Rows are points. Each copy is the shape, with its points in the same order, turned, moved and blurred by noise. Is it also mirrored, or only turned?

Shape (6 x 3):
[[  5  47  36]
 [-28   0 -12]
 [  6  45  -7]
 [ -9  27  28]
 [-10 -43  10]
 [ -7 -38 -13]]
Copy 1:
[[ 34  42  19]
 [  6   1 -34]
 [ 37   3  10]
 [ 17  40   0]
 [-50  16 -28]
 [-37  -9 -27]]
Copy 1 is: only turned
Copy 2:
[[-47  29  22]
 [ -6 -32  17]
 [-60 -16   0]
 [-37  13  19]
 [ 36  -8   8]
 [ 26 -31  -9]]
Copy 2 is: only turned
Copy 3:
[[ 29 -49  26]
 [  9   5 -19]
 [ 46  -5  16]
 [ 16 -34   6]
 [-43   0  -2]
 [-27  26  -2]]
Copy 3 is: mirrored

Shape:
[[  2 -45   1   7   1 -35]
 [ -8  33  -7 -13  -2  19]
 [ -2  14  -7   6  30  19]
 [-31  -4 -35 -12 -18 -39]
 [ 10 -21  -6  -7 -15 -33]
 [ -3  29 -29  -2  -6  26]
 [ -9 -17  10  19 -22 -33]
 [ 23 -12  -4  35  11  -5]
 [ 21  14   0  12  38 -20]]
Copy 1 (9 x 6):
[[-12 -25  -5  60  -2   2]
 [ 18  16   6 -22 -26   2]
 [  2   8   2 -19  10   8]
 [-23  14  35  37 -35 -19]
 [ 13  -8  -1  51 -15 -16]
 [ 10  46   5  -9 -19  -8]
 [  4 -11  10  53 -21  23]
 [ 16  10  -6  35  22  19]
 [ 24 -18  19   6  31  -5]]
Copy 1 is: only turned
Copy 2 (9 x 6):
[[-27  19  36  -7 -38 -11]
 [-12 -35  -5   3  26  10]
 [  8 -29   3  15  14 -20]
 [-51   6  53   2  21   3]
 [-32  15  24  -2 -19  10]
 [  6 -28  11  12  37  20]
 [-22  22  24 -37  -8  -6]
 [ 18  12   9  -1 -16 -14]
 [ -4   8  -9  25   5 -27]]
Copy 2 is: only turned
Copy 3 (9 x 6):
[[ -7 -50 -12  19   4  -6]
 [  4  34   0 -25  -9  -6]
 [ -8  21  -4   2 -29  15]
 [-26 -25 -32 -33   5 -31]
 [ -2 -29 -16   2  23  -8]
 [-21  37   6 -24  -4  -2]
 [  3 -28 -13  17   6 -36]
 [-19  -1  -1  38  -2   5]
 [ -3  13 -37  25 -10  21]]
Copy 3 is: mirrored
Copy 4:
[[  0 -32 -12  13   8 -53]
 [-17  22  23  -3   2   8]
 [-14  36 -11   2  -5 -16]
 [-13 -27  32 -26 -12 -37]
 [-11 -30  15  24 -12 -34]
 [-19  23   7 -10 -28  19]
 [ 22 -32  14  15   7 -33]
 [ 13   4 -20  29 -21 -27]
 [-12  36   2  25  -8 -46]]
Copy 4 is: mirrored

Shape:
[[ -5   5  24  -8  -1  -2   2  16 -10]
 [  6  -2  -9  -5  10  -4   3 -10  -9]
 [ 11   6   3  -5  -5   0   2 -10  -7]
 [  1  -4   0   2  -5  -6  11 -11 -12]
 [ -8 -13  -5  -4   2  -7   4  -4   7]
 [ -4  10  -8  -7  -1  -3   7   3  -2]
 [ -2   7  -1   1  27  11   8   6   5]
 [ -9   2  -8  -4   8  -7  10  -9  -9]
 [ -8  13  38  -3   0  -7   1   4  -9]
 [ -5   9 -10   5   3  -6   7  -9  -4]
 [ -6  12  18  -7  -1   3 -15  -3  -9]
 [  6   9  -9  -1   2  -5  10  -7  -2]
 [ -1   6 -12  60   4  -8   2  21  -4]
 [ -3  -4   0   2  -6   3  11 -10  14]
 [ -5  10  -3  -7  -2  26   7  -9  -3]]
Copy 1:
[[-30 -13   6   7   2  -7  -7   6   3]
 [ -2   3  -2 -14  -7  -7   1 -13  12]
 [  2  -4  13  -2 -13  -9  -2  -6  12]
 [ -3  -3   0 -13 -13  -2  -7   2  15]
 [ -2   4  -3  -9  11   8   2  -2  14]
 [ -1   3  -9   4  -2 -12  -3   0  11]
 [ -5   2 -10  -7   8 -12  -6 -10 -16]
 [ -4   0 -13 -11  -7  -5   5  -5  12]
 [-30 -18   8  11 -14   3  -4   3  -5]
 [  1  10 -12  -4 -11  -4  -1  -3   9]
 [-18   0  13   8 -12  -7  11  -1  -2]
 [  5   2  -7  -3 -11  -8  -8  -8  12]
 [-18  44 -12 -12 -10   1 -41  15  -9]
 [ 14   0   1  -3   3   9  -4   4   4]
 [ 10  -4   4  -5  -2 -20   8  11  -5]]
Copy 1 is: only turned
Copy 2, 15 rows:
[[  8 -12  -7  -8  -8 -17  11  18  -1]
 [ -4   3  -2  12  12  -9   6  -9 -10]
 [-10   2 -15  -3  10  -5   3  -1  -9]
 [-10  -3  -5   7  13   2  11   7  -5]
 [  4 -10  -6  17   5   1   5  -9   6]
 [  5   9 -10   6   4  -9  12   0   3]
 [ 24   5   4  12   4 -17  -4  -1 -11]
 [  0   5  -2  21  11  -7  10   1  -2]
 [  0 -12 -16  -4 -19 -13   1  30 -10]
 [ -2  12  -2  14   5   2   8   3  -3]
 [ -8   1  -9  -2 -14 -18  -6  14  -2]
 [  2  12  -8   8  12  -1  10  -4  -9]
 [ 13  20  42  -8  -9  32  12   7 -13]
 [  9  -1 -15   8  10  10  -4   2   2]
 [  4  12  -5  -1  20 -14 -11   7   5]]
Copy 2 is: mirrored
Copy 3 (15 x 9):
[[ 16   0 -12  17  16  -9  -7   1  -7]
 [ -4   0   4  -1   5  16  13   4  -3]
 [ -3   3  -5  -9  15  10   0   6  -7]
 [-13   6   1   5  18  11   2   1   2]
 [ -2  17   6   8  -5   9   6  -6   3]
 [ -1   4  -1   8   1   8   1  13   7]
 [ 15 -10   8  14  -9  21  -6   2  -3]
 [ -6   3   0  10   7  19  10   2  10]
 [ 22   4 -13  10  29  -4 -19  -3   4]
 [ -8   0   2   4   4  14   2   5  14]
 [ 14  -1 -22  -6  12   0  -5  -6   0]
 [ -6   3   4  -3   7  16   1   9   3]
 [-17 -35  32   1  -3 -15 -23 -12  23]
 [ -8  17   4   6  -2  14 -11  -2  -1]
 [ -6   1 -18   7  -6  18 -14   7 -10]]
Copy 3 is: mirrored

Shape:
[[  3  -5  -8  -6  -4  -9  -5  -8  -1  -5   2  -4]
 [ 22   3  -1   5 -10  10  18  15  10 -12  -3   2]
 [-18   3   8 -12  -4  10  38   7   8   4   5 -11]
 [ 18  30   5   9  -9   1 -12   2 -21   0   8  -4]
 [  3  -8   6   8   5  -5   0  16 -31 -12 -25  -1]
 [ 14  -6  11  -3 -10   2  -4 -11   5 -13 -14 -19]
 [ -7   4  12   7  19  -6  -1  -7   9  -3  -3   6]
 [ -4  -9   0  -8   0  12 -13  -8  10  -2  -3  -9]
 [ -7  -8   6 -13   6   6 -10 -13   9   5   3   5]
 [-12   2   4   2  48  22 -13  -6   6  -6   8 -18]
 [-15  -7 -11 -10  -6   6 -14  -7   9  -6   9  -4]
 [-13   1  11   9   0  32 -11  -4 -30 -16   5  60]
 [-14 -12  -3   5  -7  -1  29  -8 -26 -12  -3 -10]
 [-14 -11  10   9  -7   3  -4   1   8 -13   8  -5]
 [-15  -6  -4   6 -12  -2  -6 -10   7  -1 -23 -11]
 [ 21  -2 -15   9  -1  16 -12 -11  10   0  -2  -4]
 [-12  26   3 -15 -12   4 -12 -12  -3 -24  -2  45]]
Copy 1 (17 x 12):
[[ -9   2  15  -1  -1   9  -4 -13   7  -7   0  -2]
 [  7 -15  19 -12  -1   7   3   4 -23   5  -5  -4]
 [-13  10   6 -23  -6   9  -9  11  -4  11 -34 -23]
 [ 20   3   8   1  15  18 -11  -2   3  21  13  10]
 [ 25 -12   8   2   9   9  15 -34   6  -4 -14 -10]
 [-17 -17  20  10   0  23  10  -8   1   8  -2  -7]
 [ -6  -1   1  -7 -17  -6   5 -17  12  17  -5  -2]
 [-15   7  15  16 -11  11  -3 -15  -5   5  -7   1]
 [-20   8  -1  10 -18   8  -2 -14   2   5  -8   8]
 [-13  -1  16  10 -18 -16 -25 -31  13  37 -22   7]
 [-12  18  16  16 -17   5 -15  -9   2  -2   0  -7]
 [ 34   0 -42   6 -25   8 -18 -33 -23  10   6  -9]
 [ -1  -3   8 -21   4  21  -8 -24   9   0 -16 -33]
 [ -4   6  21   4 -28  12  -5 -14  -1  11  -5 -15]
 [-16  11  16  13   2   9  18 -24   2   1   0 -20]
 [-13  -1  24   6   2   0  -7 -19 -20   8   8  12]
 [ 11  -2 -33  17 -15  -1 -12   4  -4   1  22 -15]]
Copy 1 is: mirrored
Copy 2 (17 x 12):
[[ 10   2   3  -9   5  15 -11  -2   1  10   0   8]
 [ -5  -7  12 -18   7 -14 -17   5 -19  19  16  -6]
 [-22 -12  41  -5  10  16 -13  12  -6   1  13  -5]
 [  3  14   9 -30  -9 -16  10 -12  -1   0 -11  -3]
 [  7 -10  -1 -23   8  -4   9  -7  -6 -12  31  24]
 [  7   5   6  -9  26   4 -10 -22  -4  12  11   0]
 [ -4  10   5  10   1  -2 -16   1   4 -12   7  10]
 [  8   2   3   6  23  11  -3   2  -4   5  -2  -1]
 [  7  12   4   9  14  17  -6  10   4  -1   2  -4]
 [ 16  -5  17  19  25  -9 -14   8  -1 -34 -19   9]
 [ 10  -6   6  10  10  17   1   5   2  13 -10   3]
 [ 24   1   0  17 -33 -12  33  19  -2 -12  34 -19]
 [  4 -26  23 -15  -5  23  -6 -14  -3  -7  24   5]
 [ -5 -15   4   8  12   3  -4  -4  11   7   6  -2]
 [ -7  -2  -2   6  14  20   1 -17 -12   9   7  14]
 [ 14   2  -9  -5  11  -2 -11  -4 -23   7 -10  -8]
 [ 15  26  17  19 -27  -4  18   8   2  22  19   3]]
Copy 2 is: mirrored

Shape (17 x 12):
[[  3   7 -22 -17 -29   5  -8   6 -17 -15 -40  -4]
 [  8   9  10 -23 -25   8  -1   3  -5  26  27   8]
 [ 15 -48 -18 -49   6  -3   2   9  -7   6 -34  -1]
 [ -4  -6  22  -8 -29  10   9 -30  39  29 -31  22]
 [ -6 -12  25   9  -7  -3  -1  -1  12  -4 -32  -8]
 [ 24  18  -6 -56 -31   7  19  12   5   4  15  28]
 [ 22  -5  -9 -11 -11  11 -22 -31 -24   1  -9  13]
 [  5  43  16 -17  -8  -4 -22 -22 -15  12 -16   1]
 [  4   9  14  12  -7 -25   4  29  11 -18  -8   2]
 [  7 -28  -4 -33 -30   4   4   7  20   0   6 -19]
 [  6   5 -10 -28 -33   7  35  19 -21   7 -14   6]
 [ 20 -15  23  25 -39  11   5   5   5  25  19  -3]
 [  1   6   2  22  20 -22 -37  -2  21  15 -14  -4]
 [ -9   9 -12 -43  12  27 -15 -27   5   1   5  22]
 [-23 -50   4   4 -23 -15  -4  27  11  13  11   6]
 [ 35   3  16 -18 -29 -26 -33 -27 -24  -1  16 -23]
 [ 11  14 -25  35 -10  -8   8 -34 -26  -9  -2  -5]]
Copy 1 (17 x 12):
[[ 20 -24  29 -10  17 -24  -7   9 -26  13  18 -12]
 [ -3  14  -5  24  27  -2 -25  -9  14  -5   2   4]
 [ 35 -13 -11  -3 -19 -20 -35 -28 -44  18   8 -25]
 [-15  -8 -31  23   7 -12   3  25 -19  -1 -26 -42]
 [  5   1  14   6 -11  12   7  14 -21   9 -12 -37]
 [  4 -26  -1  39  44 -25 -25 -37   2   3  -5  -1]
 [ 29   6   9   7   1 -39 -23  14  11  -3  15 -25]
 [  0  -5  21  43   9  -8 -12  28   0  -8  30 -13]
 [  2  -6  36  14  -9  14  20 -17   0  20 -10 -12]
 [ 11  20  -5   4  24 -13 -11 -29 -32  21  -7 -17]
 [ 29 -36   0   3  35   1 -11 -13 -10   5   1   3]
 [  0  22  -9  -6  21  17  -6   1  32  15 -18 -23]
 [-18  18  14  12 -46  -6  15   6   0   6  23 -21]
 [  6   8   6  32   5 -48 -20  -9 -17 -40   6 -12]
 [  7  23  -9 -18 -18   1  -3 -16 -12  24 -38  14]
 [ 28  38  21  40  13 -14 -22   9  14  39  31 -16]
 [ 42   6  15  -1   4 -18  36  16  25  -6  26 -14]]
Copy 1 is: only turned
Copy 2 (17 x 12):
[[ -4  -4  10   7  41  -8  -6 -34  21   7  21  28]
 [ 11  17   0 -10  11 -17  13 -32  -5 -43  -5  -7]
 [ 10 -29   5 -14  19   9 -43 -19   2 -36  22  50]
 [-27   8  18 -16  -8  13 -16 -30  20 -31  35 -32]
 [-19  -1  -8   0   0  10 -29 -27   0   9  12  -5]
 [ 18  14   0 -24   6 -30  13 -28  39 -51  -2  19]
 [ -5   5  18  21  38  19   6 -10   6 -28  -2  11]
 [-15  25  26  31  -3  -5  11 -37   6 -13 -10   9]
 [ 16   3  -9 -11  -2 -18 -21 -21  14  26 -15  -3]
 [ -2 -37 -12 -30  16  -9  -2 -33   6 -30   9   7]
 [  1  23  -3 -23  32 -37 -13 -28  15 -18  21  27]
 [-10  16 -12 -34  27   2   3 -24 -17 -16 -13 -38]
 [ 13 -11  28  11 -16  21 -11 -19 -23  18  -8 -12]
 [ 14  -3   4  27  -6   5  20  -8  12 -44  26  15]
 [ 29 -24 -19 -19  25  -8 -38 -35 -19 -17  13 -29]
 [-21 -14  12  18  30  -5   4 -36   0 -27 -55   5]
 [-21   8  23  17  37 -21   7  23  -7  11  -3  -6]]
Copy 2 is: mirrored
Copy 3 (17 x 12):
[[  5  14   5 -35  19   5   2  10  15  15 -10  31]
 [  7  19 -20  35  13  20  19   9  22   9  -4  -3]
 [-17  38  37 -16  22  31  -1 -14  10 -12  29  20]
 [-13   9  24  45  17 -12 -13   9  -3  48   7  13]
 [ -3 -15   9   7  -4   3  -8 -15 -11  19  10  28]
 [ -6  38  12  27  14  33  39  18  42  13 -25   9]
 [ 13  20   2  -9  35  -7  28  -5 -11   8  -2  -8]
 [  9  19 -25  13  18 -10  27  18 -19  14 -15  32]
 [ -3  -9  -3  -3 -38  25  10 -10   0  18 -11  24]
 [ -6  -1  21  11   4  22  10  12  35  -2  27   4]
 [-14  19  -4  -5  27  43   0   7  30  19 -21  17]
 [ 10 -14 -23  28   5  15   7 -20  25  38  14 -18]
 [  0  16 -17   3 -34 -24   1 -11 -25   9  18  14]
 [ -6  32  20  23  21 -17  15  11  -1 -25 -21   1]
 [ 17   1   8  14 -20  38 -30  -9  14   2  25 -14]
 [ 25   2 -20  -2  16  14  60  16 -11  10  30   2]
 [-17 -10 -26 -34  12  -2  15   5 -21  23 -18 -25]]
Copy 3 is: only turned
